Each wall is flat, endless, passes through zero and stands at right angles to its row. A trip goes straight from one point to another. Which walls does it cross, in order?

Walls:
(1): [-10  -1]
(2): [ 16 -22]
(3): [  1 -34]
(4): [-14  47]
(5): [  1 -32]
(6): [-26 -10]
(7): [  5 -14]
Trips:
[27 15] to [-20  56] -> 2, 1
[ 25 -53] to [ 28 -43] -> none
[-48 -10] to [26 -7] -> 4, 7, 2, 1, 6

Walls:
(1): [-58  24  -3  10 -54  37  28  19]
(2): [  9  17 -25  27 -20  55 -33  -6]
(3): [-18  -9 -14 -30 -28 -37  40  12]
(4): [ 15 -18  -1  10  -9  73  10  16]
(5): [ -4  42 -35  11 -79  -2 -38 -44]
(6): [-24  39  21  39  28 -40 -33 -30]
(7): [-29 -40  12   8 -24 -52  30  26]
(8): [ 4 70  3 -6 -7 23 24  3]
Trips:
[ -6 -30  14 -42  63 -37 -32  42] to [-12  -3 -21  16  67 -32 -12  11] -> 3
[-36  -3  78 -11 -68  25  12  -2] to [ 52 -32 -17  -4 -53 -13 -38  20] -> 2, 8, 1
[-46  10 -17  -7  17  37  39  45] to [ -6 -13  60 -11  21  25 -38  39] -> 3, 7, 2, 8, 1, 6
[-57  -1  22  10   6   4  -6  22] to [ 37 -35  -7   5  52 -12 -36 -30] -> 3, 1, 7

Walls:
(1): [-23  13  65  35 -20 -10 -17   5  19   4   1  -5]
(2): [ -8  -2  12 -57  28 -57  -3  47  -3  49  21  22]
(3): [ 63 -44  11  35  25  15 -57   4 -10  14 -42 -33]
(4): [-13 -18  13  11 -29  34 -21 -34  -1 -29  70  39]
(5): [  7  46   6 -12 -19 -11  58  -1  -7  -8 -34 -18]
(6): [-31   7 -14   9   4 -10  10   6  16 -12 -21  22]
(7): [ -5  -7  20 -56 -36 -69 -53 -49   3  40 -45 -32]
(8): [ 21 -63  13 -51  14  36 -26  43  28 -25 -16 -43]
Trips:
[-34  -6   7  -9 -12  18 -45 -30  20  -8 -48  37] to [-30 -31   5  22  14  16  -6  10   2  24   7 -88] -> 4, 6
[ 43  32  -9 -14  -4  18  33  -7 -11  -5 -51 -20] to [ 26  19   0 -17 -18 -62 -22 -18  17  38 -33  20] -> 8, 2, 6, 1
[ 41  -3  -2 -48  13  10  46  33  10  19  -8  -5] to [ 28   5  -5 -26 -19  -5  20   7 -34 -20 -25 -43] -> 3, 7, 2
[  6  31  -2  56  18 -55 -63 -33   4  -4  37   4] to [  8   9   1  -7   8 -46  -5 -35  40   9 -89  47] -> 6, 2, 4, 5
[-16 -20 -11  27 -62  16  20   1   6  58  71  48] to [ 31 -53  67  25  24  15  24 -33   1 -12 -25  31] -> 2, 3, 8
